Each row is a point. Two turns around zero, p and q, are shown by what they do to some points. Write where each new point lands after one turn and then the other. Backwards means that the second turn is done in reverse. Each puzzle has new turns, and all numbers are rounded.

Turn p:
[  4.8 -12.4   5.7] -> [-1.3 -8.1 11.9]
[-20.6  -3.4 -27.1] -> [-28.8   4.0 -18.0]
[14.0 34.6 38.9] -> [48.6 21.8  8.2]
[-12.9 -11.8  -9.2] -> [-19.7   0.3   0.8]
[  8.7  10.2 -13.7] -> [  4.6  -6.3 -17.5]
[  6.0 -17.2   5.4] -> [ -3.4 -11.7  14.6]
Turn q:
[ 17.9 -14.4   4.0] -> [  4.0 -22.4   4.9]
[-52.9   6.6   6.8] -> [-37.6  35.1 -15.5]
[ 7.9 -2.5 -7.5] -> [ 9.0 -5.7 -3.4]
[17.3  5.0 14.1] -> [ 5.2 -7.6 20.9]
[  9.9   5.2 -17.3] -> [19.4  0.5 -6.8]
Where do these land?
p, then q: [  6.6 -16.7  19.4] -> [-15.2 -10.9  18.7]
q, then p: [ 19.1 -20.3  -3.4] -> [-12.6 -20.7  14.2]
p, then q backwards: [  1.7  23.2 -12.8] -> [ -9.0  -2.4 -24.9]
p, then q: [ -9.4  17.8 -31.4] -> [ 15.7  14.8 -30.4]
q, then p: [-9.0 18.9 27.8] -> [13.0 30.6 10.4]
p, then q backwards: [ -9.0 -22.9   0.4] -> [-3.3 -5.0 23.9]

Turn p:
[-17.8   4.8  -8.9  -7.6] -> [-12.9  -1.1  12.1 -12.8]
[-4.2 22.2 -9.8 13.8] -> [ 8.1  9.8 25.1  1.9]
[  4.6 -26.3  41.3 -30.0] -> [  3.3 -12.1 -51.2 -23.3]
[  5.0   4.8  -7.4 -20.8] -> [-14.2  16.2  -6.4  -5.5]
[  8.1 -10.8 -15.9  39.8] -> [  9.6 -16.7  17.8  36.5]
[4.2 5.2 0.7 4.8] -> [6.1 3.8 2.6 3.2]
Turn q:
[ 13.4  20.5 -29.9  -9.9] -> [ 19.0  26.4 -22.6  -4.6]
[ 17.2 -27.9  12.1  -8.2] -> [-20.4 -21.5 -11.2 -16.9]
[-9.8  4.3 20.1 -7.9] -> [-0.5 -4.2 21.7 -9.7]
[-26.4   8.0 -10.8  30.3] -> [ 4.9  7.2 11.7 39.8]
[ 14.0 -27.0   7.7 -23.0] -> [-24.7  -9.8 -10.4 -26.4]
[ 2.5  0.6  0.6 30.3] -> [  9.2 -15.7  -3.6  24.1]
[-10.8  21.4   0.3 -11.7] -> [12.4 17.5 14.5 -6.5]
Where do these land?
p, then q: [-24.4 -33.0 -18.3   4.5] -> [-39.2  -7.1  14.4  15.7]
p, then q: [ -2.3   7.6 -18.7 -19.8] -> [ 5.5 14.5 23.6  2.4]
p, then q: [33.8  4.7  5.0  7.8] -> [ 26.4  -3.2 -18.0  14.9]
p, then q: [10.4 21.6  1.8 10.4] -> [ 22.4 -10.9  -2.0  -7.9]
q, then p: [-17.5  -0.9  30.2  -3.0] -> [ 13.5 -15.8 -21.8 -17.9]
